Rows are points. The points of each table are mixes of a few directions, plus a little noise. Count the directions of each table, and those that both share. Where both have some left over, give the other angles between the two spaces (their principal angles), to ten degrees, smallest first.

First (7 x 2)
[[ -8  -6]
 [-34 -37]
 [-26 -26]
 [-37 -37]
 [  8   7]
 [  7   5]
 [ 90  90]]
Second (7 x 2)
[[ 23  24]
 [-42 -43]
 [-52 -53]
 [ -6  -8]
 [-23 -25]
 [ 64  65]
 [ 41  39]]
Directions: first 1, second 1, shared 1

First (6 x 3)
[[ 13 -89 -27]
 [ 15  65 -14]
 [ -8  28  20]
 [ -4 -91  -5]
 [-13  78  25]
 [ -1   9   3]]
Second (5 x 3)
[[ 51  30  34]
 [-90 -53 -61]
 [-24 -14 -16]
 [ 18  10  13]
 [ 44  26  29]]
Directions: first 2, second 1, shared 0; angles 60

First (6 x 6)
[[  -1  -30  -19   65  -12   28]
 [   1   23   14  -51   11  -23]
 [   3   57   37 -121   24  -56]
 [  -1    0   -1    0    1    0]
 [  -2  -22  -14   47  -10   22]
 [  -1  -29  -19   63  -13   29]]
Second (9 x 6)
[[-73  11  76 -54 -84  96]
 [ -8  -8   2  14 -13  19]
 [ 26  -3 -26  17  30 -34]
 [ 22   8 -14  -8  29 -38]
 [ 38  14 -26 -14  51 -67]
 [ -9 -22  -7  44 -19  33]
 [ -1 -17 -11  37  -8  18]
 [ 21  29   0 -54  36 -57]
 [-15 -11   6  18 -22  31]]
Directions: first 1, second 2, shared 1

First (9 x 8)
[[  0 -75 -22 -83  22 -25  20 -17]
 [ -1 -37 -11 -42  11 -14   9 -10]
 [ -1  -3  -1  -4   2   0   2  -1]
 [  2  78  20  85 -24  28 -20  17]
 [  3  24   6  25  -6   7  -5   5]
 [  1 108  31 121 -31  36 -26  24]
 [  0 -37 -11 -41  11 -12   9 -10]
 [ -1 -22  -5 -24   8  -8   6  -4]
 [ -3 -35 -11 -37   9 -13   7  -9]]
Second (8 x 8)
[[-24  21 -38  68   3 -23  31  -8]
 [-38  31 -30  32  -2  10   9  25]
 [ 35  35  31  25 -21  11 -32  -2]
 [ -8 -19 -42 -33  -4  -4  -2  14]
 [-17   2  53 -52  18  -7   2 -19]
 [ 35  20   8 119 -12  19   1   2]
 [  5 -62   4 -64  15  21   1  11]
 [ 15 -30  11 -94   4 -29 -11 -25]]
Directions: first 1, second 5, shared 1

First (9 x 9)
[[  11  -10   -3  -23  -31  -58   -5  -45   15]
 [ -35   12   18   -3   63    2  -11   40  -43]
 [ -38   -2   20  -46   39 -101  -23  -19  -32]
 [   1   -8  -12   20  -13   48   18   13   24]
 [  40   28    7   10   -9    6  -19   -5  -30]
 [  39   22    1   15  -14   21  -12    1  -18]
 [  18  -15  -22   27  -41   59   26   -1   47]
 [  26    3  -11   31  -23   67   13   15   17]
 [ -63  -32    0  -28   29  -43   14   -1   21]]
Second (7 x 9)
[[ -44   -8   -1   15    8    6   -6  -14  -17]
 [  -9   -3    0    5   -2    1    3   -4   -8]
 [  91   20    3  -40   -5  -10   -3   31   48]
 [  -2    4    1   -6   15    2  -19    4   19]
 [   0    4    1   -6   11    1  -14    4   15]
 [  84   15    2  -27  -20  -11   19   23   22]
 [-121  -31   -4   58   -6   12   18  -47  -83]]
Directions: first 3, second 2, shared 0; angles 50, 90

First (11 x 11)
[[  2   4  10 -20  22   0 -22  -2 -11 -22  -2]
 [ -4 -15  -2   5 -50   2 -18  52   8 -12 -27]
 [ 55  41 -20 -61   5 -12  74 -12   8  37  24]
 [ -7  -6   8  14  22  17 -36   5  -5 -14 -36]
 [ 35  35 -11 -45  34 -11  51 -37  -3  22  29]
 [-38 -24 -13  26 -70 -41  20   9 -19 -51  27]
 [-35 -20  16  45  27  14 -43 -18  -1  -5  -8]
 [-20 -15  20  10  13   6 -43  -3  -2  -7  12]
 [-39 -27   1  78  15  21 -40  -5  -6 -23 -68]
 [ 66  23  -6 -49 -28  24  51  30  56 120  37]
 [-15   3  -2  -2   9 -23   6 -22 -25 -43  14]]
Second (8 x 11)
[[   3    7    0   -2   18    2    7  -19    1   14   14]
 [ -18  -22   -1   26  -24    6  -30   35   -5  -34  -49]
 [  32   21   -3  -61  -19  -19   37    4    9   25   60]
 [   9    3   -1  -22  -22   -9    7   16    3    0   14]
 [   9    5   -1  -15   -9   -5    7    6    2    3   13]
 [ -11  -22   -4   11  -61   -4  -32   66   -4  -46  -49]
 [ -25  -20    2   45   -1   12  -32   11   -6  -30  -53]
 [   1   26   10   17  118   16   33 -121    2   67   51]]
Directions: first 5, second 2, shared 2

First (10 x 12)
[[ -7  28  30 -19  -6 -46 -38  22   1  15  26 -19]
 [  8 -33 -27   5  94 -40   5 -30 -17 -24 -79   0]
 [  6  36  19 -74 -35  19 -76  70  28  35  31  46]
 [ -5 -13 -19  28 -94 121  60 -11  19   0  44  32]
 [-18   7  18  42 -47  -2  37 -26  -8  -2  43 -44]
 [ 20 -20 -31 -38  90  -7 -29  11  -2  -7 -76  38]
 [-23  20  36  45 -53 -34  30 -24 -10   4  57 -59]
 [ 14 -41 -51   8   1  94  41 -16   8 -16 -40  56]
 [ -5  38  32 -52 -19 -33 -71  53  16  28  33   4]
 [ -3 -23  -6  50  65 -64  38 -53 -31 -28 -38 -51]]
Second (11 x 12)
[[ 37 -46  20 -10  36 -45 -34 -47 -17  17  16  11]
 [ 28  26  31 -42 -30  19 -83  25  41  35  33  39]
 [-39  75  -9  14  -2   5  10  52  26 -23 -45 -36]
 [ 31  -3  76 -12  -7 -97 -74 -37  -9  42  83 -27]
 [-21 -23 -50  27  36  25  72  -8 -21 -36 -62  -5]
 [-57  63   1  47   6 -55  50  21 -10 -33 -30 -88]
 [-10  34 -34 -19 -24  89   1  53  41  -9 -39  42]
 [ 15 -70 -10  23  61 -54  35 -65 -48 -14 -17 -15]
 [ 24 -49   0 -16 -34  36   1 -19 -11  20  50  41]
 [-38  85  -2   6 -22  16   0  61  35 -15 -29 -28]
 [ 33 -90 -24 -18 -18  62  23 -37 -22  13  36  67]]
Directions: first 3, second 4, shared 2; angles 30

First (10 x 14)
[[ -7 -21  40 121  31 -18 -23 -19 -16 -22  24  13 -60  20]
 [ 28  23  12 -60  63 -14  64   2   9  17  39  53  -8 -32]
 [-14 -39 -23   4  -7 -37  44  26  -1 -14 -24  -2   8 -39]
 [-19  -8 -16  31  -3   4 -56 -34  -5 -25 -11 -34   9  29]
 [  6   5 -13 -43  20  -8  25   0   6   3   5  11  13 -17]
 [ -8 -13 -12  -2 -23  -5   8  16   0  -2 -19 -11  10 -10]
 [ -1  -1 -16 -36 -19   3  12  13   5   6 -15  -8  21 -11]
 [ 12  30   5 -47 -36  36 -12  13   7  28  -3  -6  17  12]
 [ -4  16  31  71  -7  31 -78 -34  -9  -5  14 -17 -27  57]
 [  4   7  -7 -39 -18   7  15  17   5  13  -9   0  16 -11]]
Second (9 x 14)
[[ 17  35  24 -21 -11  33 -10   3   4  27  16  12  -5  17]
 [  1  -2   2  -3  -5  -2  12  10   1   4  -2   5  -1  -7]
 [  8   9   9 -10  -8   8   8   9   1  12   3   7  -2  -1]
 [ 12  18  15 -15 -10  16   3   9   3  18   8   9  -4   4]
 [-47 -67 -61  64  44 -61 -30 -52 -12 -78 -28 -44  15  -5]
 [ 14  32  21 -17  -5  31 -21  -7   3  20  17   6  -5  23]
 [ 20  32  26 -27 -16  30   4  16   5  32  14  17  -6   8]
 [-39 -87 -56  46  15 -83  51  13  -8 -57 -44 -19  11 -57]
 [ 14  32  21 -17  -6  30 -16  -3   3  22  16   7  -4  19]]
Directions: first 4, second 2, shared 2

First (8 x 20)
[[-60 -71 -89  16   1  24  24  19 109 -16  19 -39  17  22  15 -47 -14 -27
  -18 -31]
 [ -8 -11  -5  10   6  -4   9   5  10  -1   5   6   6   2   9   1  -8  -8
   -8 -10]
 [-15 -19 -24   4  -2   6   8   5  27  -3   5  -9   4   5   5 -11  -4  -7
   -5  -8]
 [ 30  34  62   7  10 -24  -2  -5 -60  13  -5  45  -1 -14   8  38  -7   0
   -5   4]
 [-11 -10 -49 -30 -24  32 -19  -4  29 -12  -8 -60 -11   8 -31 -41  27  25
   30  19]
 [ 54  62  78 -14  -4 -19 -23 -18 -96  15 -20  32 -15 -18 -14  42  15  27
   18  28]
 [ -2  -6   4  12   8  -8   9   4   3   2   5  14   3   1  11   7  -7 -12
  -11  -8]
 [ 15  17  26   1   3  -7  -6  -4 -29   4  -4  14  -3  -6   0  15  -1   6
    4   6]]
Second (10 x 20)
[[  33   25   16   -7   11    8  -16  -21  -40   15   -4    4    0   -1
   -24    9   17   -1   15   11]
 [ -19  -14  -10    4   -7   -5    9   12   23   -9    3   -3    0    0
    13   -5  -10    1   -8   -6]
 [   9    7    4   -2    3    2   -4   -5  -11    4   -1    1    0    0
    -6    3    5    0    4    3]
 [   7    5    3   -2    2    2   -3   -4   -8    3   -1    1    0    0
    -5    2    4    0    3    2]
 [ -43  -32  -21    9  -14  -11   20   28   52  -20    6   -5    0    2
    31  -12  -23    1  -19  -13]
 [ -98  -75  -49   21  -33  -25   47   65  121  -46   12  -11   -1    3
    70  -28  -52    3  -46  -31]
 [  14   11    7   -3    5    4   -7   -9  -18    7   -2    2    0    0
   -10    4    8    0    6    5]
 [ -13  -10   -6    3   -4   -4    6    9   16   -6    2   -1    0    0
    10   -3   -7    0   -6   -4]
 [  14   11    7   -3    5    4   -7   -9  -17    7   -2    1    0   -1
   -10    4    7    0    6    5]
 [  97   74   48  -21   33   25  -46  -63 -119   45  -13   11    1   -4
   -70   28   51   -2   45   31]]
Directions: first 2, second 1, shared 0; angles 30
